Each row of a before or after table is a point. The points were changed in one or more steps. Then noise was added and the rows were shuffled. The steps act on columns, c1 being the first. Name the steps. A step turns or swaps two columns, mirrors them in a line or flattens them onto one, adds a multiple of one to another, or multiplies or shifts one. Angles are multiples of 10 degrees, from the lower column toward the higher: turns from -170 to 170, lines from 10 to 170 but not 90. Use the fewest steps. Two steps may share a column if one is a turn and the other turns, adds or multiplies; they go together, in the order done. Otherwise the lowest column goes first.
(in the rows, 128 means zero)

Before:
[[157 143 146]
 [114 134 119]
 [ 97 152 120]
 [ 89 143 134]
 [107 132  92]
 [ 99 112 152]
 [118 108 123]
 [101 117 110]
 [188 129 120]
 [ 95 154 149]
 [133 151 140]
 [ 86 136 148]]
After (12 x 3):
[[ 43 137 148]
 [ 86 132  93]
 [108 108 123]
 [ 66 151 119]
 [138 150 140]
 [ 71 112 152]
 [ 74 118 111]
 [187 143 146]
 [ 50 144 135]
 [249 130 121]
 [ 60 154 148]
 [101 133 121]]
Steps: multiply c1 by 2

Before:
[[ 84 178 125 126]
 [172 173 108 158]
 [153  65  98 110]
 [ 83 195 138 125]
 [139 151 104 139]
 [179 179 140 158]
 [207 104 118 146]
 [175 131 107  95]
 [191  89 127 113]
 [113 105 113  94]
 [134  99 132 113]]
After, 11 rows:
[[120 153 144  71]
 [230  94 126 158]
 [215 103 108 111]
 [176 107 129 149]
 [123 152 124  84]
 [197  78 100 170]
 [215 177 108 100]
 [150  88 114 132]
 [178 149 107 114]
 [246 124 111 161]
 [220 179 137  94]]
Steps: shift c1 by 40; turn c2 and c4 by -60 degrees

Before (13 x 6):
[[ 70 125  86 122 134 117]
 [131 111  75  62 110 142]
 [179 209 120  83  48 143]
 [128 187 144 148 144 135]
 [ 62  80 117 137 134 151]
 [150 140 168 123  99 111]
 [102 141 143 108 160 129]
 [100 138 135 124 171 150]
 [ 86  92 131 118 109 146]
 [134  98 130 101 174  95]
 [113 106 100 140 143 125]
 [150  81 119 133  88 138]
 [167 154 148 195 102 150]]
After:
[[135 150  74 110  63 141]
 [ 35 166  86 135 121 116]
 [189 195 146 102 195 151]
 [ 85 179 136 173 123 151]
 [104 147  99 143 141 126]
 [ 86 180 142 159 107 129]
 [136 138 129 175 100  95]
 [164 180 168  99 122 111]
 [ 22 120 117 131 138 153]
 [127 225 145 144 148 136]
 [ 61 132 131 107 117 145]
 [211 248 122  47  84 143]
 [164 120 117  87 134 138]]
Steps: multiply c1 by 1.6; shift c2 by 40; swap c4 and c5

Before, 13 rows:
[[ 83 136 170 121 107 157  90  92]
 [ 96 147 113  94 138 128 174 158]
 [ 86 137 145 102 110 111 139 145]
 [125 163 162 178 138 128 158 155]
 [160 123 124 163 105 162 101  62]
 [ 84 176  72  88 110 118 115 146]
 [146 192 133 166  47 133  92 106]
 [ 69 115 134 181  87 142 128 129]
 [126 178  96 179 112 202 142 110]
 [154 112 147 189  98 126 113 109]
 [ 59 112 156 167 136 119 107 152]
 [125 185 155 165  53 103 133  71]
 [128 123 100 137  56 151 164 156]]
After:
[[186 120 154 172 137 119 111 154]
 [176 137 152 101 111 108 139 147]
 [152 148 181  87 136 129 172 159]
 [165 161 118 169 138 124 163 158]
 [ 97 126  97 165 103 162 100  61]
 [154 185 114 148  52 103 133  73]
 [116 182 154 171 116 198 138 113]
 [124 112  88 192 100 128 116 108]
 [172 115 166 179  87 139 126 133]
 [170 138 119 124 111 158  95  92]
 [114 122 158 135  54 150 166 155]
 [101 192  95 145  45 131  97 107]
 [102 180 187  72 107 119 112 152]]
Steps: add -0.5 times c7 to c1; turn c1 and c3 by -130 degrees; add -0.3 times c2 to c4

Before:
[[152 128  96 102 118 165  93 187  96 125 140]
 [139 153 112 141 144 131 131 126 118 128 123]
 [140 101 123 105  98 167 156 108  99 174 125]
 [199 137  98 143 111  62 156 165 166 117 179]
 [129 158 179  75 182  61 163 187 143 186 114]
 [102 156 175 119 186 179  89 191 122 126 175]
 [126 164 136 116  68 140 159 146 119  72 100]
 [158 102  81 150  77 109  78  76 177 130 164]]
After:
[[129 161 135 115  12 141 161 143 120  69 102]
 [140  99 123 106 142 169 156 111  99 174 125]
 [136 149 114 143 111 133 130 123 117 126 124]
 [159 102  82 153 117 111  74  88 178 129 163]
 [200 139 100 147 100  67 157 157 166 116 173]
 [107 156 177 126 136 177  87 170 123 129 174]
 [129 156 178  75 136  61 162 171 144 183 111]
 [148 126  90 104 114 166  96 171  99 121 145]]
Steps: add -1.5 times c2 to c5; multiply c8 by 0.7

Before:
[[109 125 127 112  65 183 125  81 108 150 101 129]
 [ 68 161  91 115 128 178 144  55 140 149 116  88]
 [114 133 107 116  87 200  99  98 134 130 160 106]
 [ 94  86  72  94 118 198 115  56 121  71  79  84]
 [174 150 125 133 125 115 172 128 132 108 122 171]
 [100 104  82 115  95 201 146 136 121 146 125  85]
 [179 174 167 145 141 119 134 137  89 142 127  87]
 [ 94 157  89 110  91 142  87 139  97 154 110  92]
 [138  76 167 173 158  85 105 135  99 112 130 164]
 [106 122 140 211 177 146 145  93  67  71  70 132]
 [146 188 144 126 128 150 143 142 115  96 145 161]
 [166 136 122 121 115 113 156 108  63 124 190 184]
 [185 178 136  77 151 166 138 152 103 168 153 178]
 [107 111 188 136 148 102 161 123  74  82 128 150]]
After:
[[175 146 124 138 130 121 172 126 127 105 118 171]
 [ 71 159  91 103  84 166 141  63 142 147 114  90]
 [111 111 192 144 108 109 157 133  77  85 127 148]
 [ 96  86  71  74  87 184 117  67 124  73  79  83]
 [191 174 136  67 129 143 136 159 109 174 160 177]
 [145 188 148 117 140 148 148 132 113  92 146 168]
 [119 134 111  94 138 190 101  77 136 135 157 102]
 [107 123 143 201  65 174 145 128  67  72  74 132]
 [163 129 125 130 122 111 160 103  60 126 190 178]
 [144  70 172 185 113  99 104 153  94 112 130 162]
 [176 177 168 145 115 124 134 143  86 143 126  85]
 [104 109  86  90 153 193 144 115 121 148 130  83]
 [105 128 130  90 147 175 123  48 109 153 101 129]
 [ 90 156  95 112 166 131  90 115  97 149 112  91]]
Steps: turn c4 and c6 by 20 degrees; mirror c5 and c8 in the line at 70 degrees

Before, 8 rows:
[[176 136 117  94  87 138 126  86 119 138 134 125 126 113]
 [115  76 141 135 126 147 113  66 137  95 104 137 214 118]
 [ 87 123 177 129 207 149 170 136 115 123 144  88 150 127]
 [172 136 162 150 167 167 112  98 158 132 116 132 156 125]
 [184 141 105 151 163  69 114 130 161  77 137 103  57  96]
 [103 145 212 165 174 134  89 122  78 157 158 121 107  75]
 [123  89 147  96 193  51 189 107 102 182 124 169 144 106]
 [209 121 147 145 162 166  74 106 101 102 112 109 136  99]]
After, 8 rows:
[[186 121  95 136  98  70 113 143 163  76 110 138  54  97]
 [117 128 122  92  68 138 129  84 119 140 117 133 128 118]
 [175 143 119 135 204 153 168 138 117 127 120  66 153 127]
 [186 111 150 119 113 164 110 121 163 135 137 105 159 123]
 [195 125 124 126  70 165  75 126 100 107 145 101 138  97]
 [183 157 175 105 165  52 191 100  99 185 150 133 142 107]
 [120 162 138 101 141 148 113  94 135  94 173 121 215 115]
 [158 129 164 142 173 135  90 146  77 157  92  52 108  75]]
Steps: turn c1 and c5 by -60 degrees; turn c2 and c11 by -150 degrees; turn c3 and c12 by -60 degrees; flatten c4 and c8 onto the line at 50 degrees

Before:
[[124 132 134  98  53 128 192 136 117 105 117 118 149 190 130 118 129  85]
 [129 164 129 188 132 128 151 144  51 120 116 111 121 128 134 131 100  69]
 [119 148 111  74 115 118  87 113 117  98 116  97 103 165 125 114 147 124]
 [144 142 124 115 141 202 116 150 111 179 146  77  88 134  98  92 117 116]
 [140 125 154 113 108 137 127 147  94 121 200  95 134 159 151  88 128 135]
 [133 151 177 200 133 137 108 131 170 150 139  61 131 201 108 159  90  93]
 [166 207 150 133 145 145 152 158 120 133 117 168 138 113 133 120 125 145]
 [ 99 173 120 121 142 139 149 148  55 128 102 115 151 126  92 125 162 121]
 [108  91  85 138 148 160 146 129 117 116 152 115 149 133 173  86 197 168]
 [ 85  96  98 122 131 159 145 126 104 157 160  82  97 151 173 173 157 116]
 [122 156 143 144  35 117 141  72  99 133  98 127 110 174 122 151  58 128]
 [138 116 153 126 130 131 167 112  91 137 141 102 101 134 146  89 146 136]
 [ 66 162  78 127 154 125 160  91  72 102 156  86 125 122 110 131 131  83]
 [ 89 106 142 168  82 116 201 145 112 103 116 157 123 160 125 131  89 136]]
After:
[[118 195 133  97 157 130 213 137 116 105 151 117 189 188 133 117 120  92]
 [120 129 150 127 115 130 179 113  93 137 130 101  46 136 141  89 119 144]
 [108 139  99 123  97 160 151 126 107 155 157  82  30 150 174 170 189 142]
 [131 134 111  76 150 118  78 111 118  99 123  98  54 167 125 114 136 118]
 [130 111 127 186 162 128 159 144  53 121 169 110 109 126 133 131 102  80]
 [ 78 180 146 168 122 118 220 144 111 103 113 159 114 162 123 132  89 126]
 [149  87 149 130 198 143 162 158 121 134 107 166 158 112 130 120 118 132]
 [112 208 144 143 187 117 147  72  95 131 107 125  79 174 122 150  74 104]
 [139 122  85 140  84 159 148 127 117 117 112 113 190 134 174  84 167 172]
 [101  88  78 126 150 124 171  89  70 102 179  85 117 122 107 131 134 118]
 [104 100 118 120 169 137 158 148  56 126 116 116 200 127  94 125 161 103]
 [122 145 153 115 136 137 125 144  97 126 167  95 148 162 150  86 103 185]
 [ 96 115 180 199 150 140 102 131 169 151 164  58 138 203 107 158 111 113]
 [149 110 122 117 138 202 113 151 110 179 149  77   6 133  97  91  90 135]]
Steps: add -0.7 times c3 to c1; turn c2 and c5 by 110 degrees; multiply c7 by 1.3; turn c11 and c18 by 50 degrees; multiply c13 by 3; add 0.7 times c16 to c17

Before (9 x 24):
[[144 135 122 128 138 114 150 118 144 122 187 157 133 145  95 118 109 126
  130 121 122 112 132 158]
 [157 133 118 101 146 117  89 138 145 121 109 147 122 116 116 109  88 118
   95 123 148 117 165 118]
 [132 120 125  98 118 116 118 151 152  96  78  96 141 115 111 114 182 174
  146 119 140  91 155 129]
 [115 129 133 103 114 142 103 124 136  92  90  86 105 149 126 111 166 179
   93 120 132  87 156 118]
 [140  87 100 128  95 115 138 134 119 136 175 153 128 136  80 142 106 111
  120 138 128 116 114 108]
 [145 103 143 115 147 125 111 136 147 121  98 109 110 122 141 110 117 160
  106 146 128 125 137 133]
 [115 110 135 144 133 111 127 117 115 116 167 145 125 130 130  97 108 111
  135 100 117 116 115 115]
 [110 127 133 144 125 106 170 109 137 131 188 174 111 105 114 130  72 124
  153 101  85  98 149 129]
 [122 115 107 124 123  95 148 120 118  95 178 162  99 121  97 107  99 103
  133 143 103 104 126 155]]
After (9 x 24):
[[120 146 184 144 124 109 165 108 130 127 248 174 113 103 114 131 123 125
  149  98  87  97 121 127]
 [171 119 144 130  92 112 146 136 128 139 222 150 128 136  78 143  93 112
  118 137 126 118 127 106]
 [124 117  94 108 112 143  96 123 131  93  52  83 106 152 124 114 138 182
   91 120 121  87 138 114]
 [137 116  72  95 120 115 110 151 129  97  27  96 141 112 112 113 135 177
  147 120 141  90 129 127]
 [139 117 149 145 131 111 127 118 128 114 208 139 124 127 129  96 130 110
  136 100 107 113 129 117]
 [131 142 145 126 140 114 145 115 130 125 248 159 133 144  97 119 119 126
  131 125 139 111 128 163]
 [135 133 149 125 126  92 147 122 127  93 229 161 100 118  94 107 100 104
  136 145 100 103 130 150]
 [159 128 140 114 148 125 109 133 130 120  69 109 112 121 141 107 142 161
  104 145 132 127 128 133]
 [143 135 171  99 148 122  84 140 128 122  90 148 124 111 116 112 112 114
   96 119 164 113 136 116]]
Steps: turn c1 and c2 by 60 degrees; turn c2 and c21 by 40 degrees; turn c3 and c17 by 80 degrees; flatten c7 and c23 onto the line at 170 degrees; multiply c9 by 0; multiply c11 by 2

Before (8 x 32):
[[184 128 117 149 163 143 131  84  63 148 124 180 151 179  98 134  80 143
  148 148  98 149 125 117 151 117 168 144 102  84 119 140]
 [117 155 122 158  84 162 130 147  61 119 194 220  82 193 159 126 153 152
  137 119  97 130 101 121 141 101 167 154 117  84 214 102]
 [134  53 108 116 121  87 107 161 127 194 164 121 134 131  78  89 156 106
  109 160  98  85 122 106 112 164  91 152 151 193 151 103]
 [184  51 170  89 192 129 143 142 105 141 101 108 113 139 158  71 123 189
   94 146 160 135 105  62 141 187 120 176  90 159 117 154]
 [120 114 120 120 125 115  62 185 119  56 134 129  96 135 159 163  70 112
  166 153 148 217  60 119 193  60 102 129  71 119  57 126]
 [123 130 174  95 110 103  73 153 154 158 147 136 139 104 155 102 140 142
  127 100 152 177 104 210 104 101 139 131 125 147 171 123]
 [129  83 148 104  62 122 181 172 125  74 127 101 190 133  83 104 166 103
  110 169  72  95 102  93 120  88 124 116  62  92 123 149]
 [121 113 125 125 161  88 115 140 127 117 135 149 109 138 116 153 152 127
  161 149 164  95 149 133 156  82 102 139 105 113 187 125]]
After, 8 rows:
[[180 121 120 147 162 145 124  81  61 148 125 173 128 177  95 125  80 152
  153 147  78 139 124 113 145 111 114 114 121  84 126 102]
 [134 202 111 116 130  89 102 163 125 195 161 119 105 133 108  98 159  99
  112 111 129  84 164 104 163 159 158 147 162 196 158 147]
 [114 120 125 158 107 159 124 137  64 114 191 215 115 196 177 146 144 154
  134 145  80 131 141 124 124 100 105 176 152  83 215 113]
 [116 117 131 133 163  94 113 146 125 114 135 150 110 134 128 109 149 125
  159 152 167 100 107 135 144  83 135 105 132 116 185 101]
 [130 174 154 105  76 125 185 168 122  73 130  99 143 139  59 109 165  90
  111 121  90  94 170  91 170  94 135 162  95  92 118  60]
 [123 109 117 121 130 116  60 188 123  51 138 132 121 136 176  93  71 117
  167 196 159 218 181 119 159  65  89 126 120 122  56  63]
 [125 147 177  95 120 101  73 152 151 157 154 140 149 109 132 144 141 139
  126 106 141 179 125 207  99 100  91 141 133 150 169 119]
 [185 218 166  92 210 130 140 143 103 140 104 107 132 142 158 101 128 190
   91 139 156 136 137  69 140 183 102 120  94 156 117  97]]
Steps: turn c2 and c16 by 130 degrees; turn c5 and c28 by -40 degrees; multiply c15 by 0.7; turn c13 and c15 by -50 degrees; swap c20 and c25; turn c21 and c27 by 40 degrees; turn c23 and c27 by 140 degrees; turn c29 and c32 by 80 degrees

Before (8 x 48):
[[157 170 129 102 129 178 138 104  62 125 118 115 156  95 152 220 114  80
  119 186 174 180 119 128 144  44 170 161  95 170 145 120 115 134  87 220
  150 168  70 141  93 112 164 138 106 116  81 118]
 [120 112 148 143  69 113 162 135 106 121 100 134  83 115  87 139  81  72
  160 103  58 124 169 127  88 119 142 119 106 170 156 128 164 135 172 112
  144 116 140  70 135 110 152 197 139  91 129  43]
 [141 123 194  85 122 199  94 119  71  61 148 118 176  96  75 165 108  97
   80 133 201 149  75  80 136 104 188  94 120 163 208  99 122 114  84 209
  144 178  70 175 119 102 119 134 137 147 106 132]
 [127 122 144 168 118 119  85 174 107 187 131 159  83 111  91  86 125 178
  169 173 140  54 173 223 114 173 115 141 227  89 109  82 138 141 142 151
  124 175 105 136 138 154 142  55 166 137 133  91]
 [132 102 138 141  78 115 170 143 128 136 128 140  73 111 117 124 118 132
  135 116  86 114 139 147  87 173 118 135 100 100 135 109 165 131 148 126
  107 147 119  74 165 116 110 123 113 114 133 120]
 [132  99 139 137 144 102 163 147 110 119 107 143 118  82 144 116 131  94
  126  69  87 120 117 141  70 165 135  82  73 166 107 147 122 120 164  94
  125  99 125  74 125 153 162 182 120  88 159 116]
 [ 79  90 147 138 121  90  54 201  86 119 139 115 138 115 147  62 160 160
  115 138 159  81 151 138 142 120 113 120 121  53 109 108  85 119  88 163
  149 167 129 142 121 139  89  69 206 166  98  85]
 [128 117 158 131 121  72 152 132 127 154  98 157  75 131 112 116 133  85
  130  99  38 112 133 128  99 192 113 166  97 135  97 160 144 107 126 107
  108 133 128  53 147 128 145 126 152 101 111  96]]
After:
[[132 102 137 138 166 102  97 154 111 116 106 144 118  81 143 117 127  92
  108  95  84 121 117 141  70 167 134 197 126 167 118 149 120 117 160  96
   75 101 127  74 126 152 161 179 121  89 158 116]
 [ 77  90 146 138  94  91 201 206  88 120 138 117 137 116 147  64 159 163
  105 119 159  83 147 139 142 122 112 119 146  52 128 107  84 115  86 163
  117 169 129 142 123 137  90  69 208 164 100  86]
 [134 100 139 140  67 115  85 146 126 133 133 145  74 110 121 124 116 132
  136 137  90 112 139 146  90 172 117 137 105 102 126 109 166 131 151 124
  101 147 120  76 165 119 113 125 115 115 132 120]
 [125 125 143 169 128 120 170 178 108 189 130 156  83 110  90  87 124 180
  138 136 140  53 174 223 115 174 116  82 121  88  84  83 137 137 147 149
  230 175 104 135 139 156 143  58 164 136 132  91]
 [142 124 194  87 117 201 160  95  72  60 148 121 175  97  74 163 111  97
  157  92 202 152  73  81 139 104 187 129 142 161 214 100 119 112  82 210
  122 178  72 177 121 103 118 136 139 146 105 129]
 [128 116 157 132 129  75 102 140 127 153  98 156  75 132 114 116 134  86
  104 171  41 113 135 127 101 193 113 148 108 135 107 161 146 107 126 106
   97 133 130  54 145 128 145 127 152 101 109  98]
 [119 114 148 145  87 114  94 131 102 121 101 138  84 115  89 139  78  72
  171 124  62 126 168 127  88 119 145 156 143 166 122 126 163 135 171 112
  105 114 141  71 133 113 153 196 137  90 128  45]
 [158 167 127 104 154 179 117  99  61 127 116 114 158  95 151 218 114  81
  135 150 177 180 120 130 146  45 169  64 150 171 150 120 113 134  86 221
   95 166  68 141  96 112 167 139 104 116  77 118]]
Steps: add 0.7 times c43 to c5; multiply c7 by -1; add -0.3 times c31 to c8; turn c19 and c31 by -50 degrees; turn c20 and c28 by -100 degrees; swap c29 and c37
